Rows are points. Each copy is the shape, with its points in the same order, turned, moved and blurred by noise. Say if it was mirrored as well.

Shape (8 x 2):
[[-0.40  0.85]
 [-0.29 -0.21]
 [ 0.15 -0.13]
 [-0.31  0.66]
 [ 0.09 -0.36]
 [ 0.05  0.05]
 [-0.38  0.12]
 [ 0.10  0.08]]
Copy 1 (8 x 2):
[[-0.76 -0.10]
 [ 0.26 -0.37]
 [ 0.33  0.08]
 [-0.55 -0.08]
 [ 0.52 -0.02]
 [ 0.13  0.01]
 [-0.08 -0.30]
 [ 0.07  0.10]]
Copy 1 is: only turned
Copy 2 (8 x 2):
[[ 0.22  0.83]
 [-0.43  0.00]
 [-0.01 -0.18]
 [ 0.22  0.67]
 [-0.22 -0.31]
 [-0.03  0.01]
 [-0.23  0.34]
 [ 0.04 -0.03]]
Copy 2 is: only turned
Copy 3 (8 x 2):
[[-1.09  0.13]
 [-0.26 -0.40]
 [-0.02  0.00]
 [-0.87  0.14]
 [ 0.14 -0.25]
 [-0.20 -0.03]
 [-0.50 -0.31]
 [-0.22  0.05]]
Copy 3 is: only turned

Shape (8 x 4):
[[ 0.18 -0.36 -0.08  0.01]
 [ 0.49 -0.47  0.35  0.32]
 [ 0.28 -0.70  0.26 -0.63]
 [ 0.00 -0.51 -0.06  0.10]
 [ 0.10  0.15 -0.54 -0.17]
 [-0.22  0.74 -0.21 -0.23]
 [-0.03 -0.15 -0.40  0.15]
 [-0.37  0.42 -0.26 -0.10]]
Copy 1:
[[-0.24 -0.06 -0.37  0.14]
 [-0.07 -0.56 -0.44  0.49]
 [-0.78  0.05 -0.13  0.63]
 [-0.13  0.18 -0.53  0.32]
 [-0.34  0.25  0.00 -0.44]
 [ 0.29  0.48  0.57 -0.30]
 [-0.01  0.22 -0.33 -0.20]
 [ 0.21  0.58  0.16 -0.22]]
Copy 1 is: only turned
Copy 2, 8 rows:
[[ 0.11  0.42 -0.37  0.48]
 [-0.02  0.90 -0.09  0.38]
 [-0.59  0.37 -0.86  0.56]
 [ 0.23  0.42 -0.45  0.23]
 [ 0.24 -0.21 -0.07  0.30]
 [-0.05 -0.42  0.31 -0.25]
 [ 0.44  0.13 -0.17  0.26]
 [ 0.06 -0.29 -0.02 -0.22]]
Copy 2 is: only turned
Copy 3 (8 x 4):
[[ 0.10 -0.04  0.05 -0.33]
 [ 0.09 -0.56  0.18 -0.53]
 [-0.54  0.16 -0.12 -0.75]
 [ 0.19  0.06  0.18 -0.40]
 [ 0.22  0.18 -0.41  0.22]
 [-0.08  0.20 -0.17  0.87]
 [ 0.44  0.13 -0.04 -0.01]
 [ 0.02  0.35  0.04  0.61]]
Copy 3 is: mirrored
Copy 4 (8 x 4):
[[ 0.00  0.09 -0.27  0.24]
 [-0.31  0.63 -0.40  0.06]
 [ 0.14  0.61  0.01  0.78]
 [ 0.20  0.18 -0.40  0.16]
 [-0.06 -0.54 -0.02  0.24]
 [-0.07 -0.57  0.61 -0.21]
 [ 0.07 -0.25 -0.34  0.04]
 [ 0.19 -0.51  0.33 -0.20]]
Copy 4 is: mirrored

Shape, 10 rows:
[[-0.56  0.17  0.00  0.67 -0.32  0.51]
 [-0.10 -0.24  0.01  0.64  0.02  0.62]
 [ 0.18  0.37  0.27 -0.36  0.11 -0.47]
 [-0.38 -0.08  0.16  0.58  0.29  0.34]
 [-0.49 -0.03 -0.52  0.24 -0.20  0.42]
 [ 0.43  0.16  0.20  0.10 -0.13 -0.67]
 [ 0.04 -0.26 -0.44 -0.28 -0.42 -0.10]
 [-0.44 -0.47 -0.02  0.03 -0.40  0.03]
 [ 0.47  0.46  0.54 -0.44 -0.10 -0.23]
 [ 0.10  0.01  0.22  0.20  0.27 -0.27]]
Copy 1, 10 rows:
[[-0.07 -0.37 -0.03  0.46  0.39  0.77]
 [ 0.30 -0.57  0.09 -0.12  0.16  0.64]
 [-0.18  0.36 -0.16 -0.06  0.14 -0.64]
 [ 0.40 -0.18 -0.06 -0.02  0.48  0.59]
 [ 0.01 -0.03  0.09  0.33 -0.16  0.72]
 [ 0.18 -0.17 -0.01  0.19  0.10 -0.80]
 [ 0.06 -0.02 -0.11  0.27 -0.62 -0.05]
 [ 0.23 -0.12 -0.58  0.38 -0.30  0.34]
 [-0.43  0.00 -0.25 -0.28  0.17 -0.76]
 [ 0.38  0.00 -0.05 -0.06  0.29 -0.25]]
Copy 1 is: only turned
Copy 2, 10 rows:
[[-0.44 -0.39 -0.41 -0.53  0.53  0.39]
 [-0.16 -0.57 -0.60 -0.14  0.25  0.05]
 [ 0.04  0.40  0.49  0.16 -0.14 -0.19]
 [-0.30 -0.20 -0.63 -0.30  0.12 -0.09]
 [-0.35 -0.19 -0.49  0.08  0.67  0.39]
 [ 0.52  0.13  0.43  0.00  0.06 -0.29]
 [ 0.25  0.09 -0.02  0.63  0.61  0.27]
 [ 0.25  0.16 -0.58  0.13  0.27  0.55]
 [ 0.16 -0.01  0.85  0.09 -0.37 -0.01]
 [ 0.12  0.13 -0.04 -0.02  0.00 -0.33]]
Copy 2 is: mirrored
Copy 3 (10 x 6):
[[ 0.57  0.57 -0.71 -0.10 -0.23  0.06]
 [ 0.44  0.64 -0.22 -0.25  0.18  0.25]
 [-0.34 -0.46  0.15  0.31 -0.39  0.08]
 [ 0.17  0.38 -0.53 -0.14  0.24  0.13]
 [ 0.71  0.34 -0.23 -0.12 -0.06 -0.43]
 [-0.23 -0.46  0.22 -0.25 -0.59  0.32]
 [ 0.34  0.04  0.48 -0.16 -0.44 -0.44]
 [ 0.09  0.57 -0.06 -0.29 -0.41 -0.47]
 [-0.28 -0.26  0.34  0.56 -0.65  0.40]
 [-0.26 -0.14 -0.08 -0.14 -0.07  0.24]]
Copy 3 is: only turned
Copy 4 (10 x 6):
[[-0.14  1.14  0.13  0.01 -0.31 -0.05]
 [-0.06  0.62  0.42  0.28 -0.14 -0.41]
 [-0.15 -0.40 -0.34  0.16 -0.07  0.55]
 [ 0.06  0.55  0.28  0.48 -0.21 -0.01]
 [-0.29  0.71  0.59 -0.26 -0.32  0.14]
 [ 0.18 -0.38 -0.44 -0.12  0.08  0.22]
 [-0.39 -0.18  0.33 -0.54 -0.31  0.16]
 [-0.20  0.23  0.21 -0.30 -0.81 -0.06]
 [-0.49 -0.36 -0.65  0.24 -0.01  0.35]
 [ 0.16 -0.13 -0.04  0.25 -0.05  0.17]]
Copy 4 is: only turned
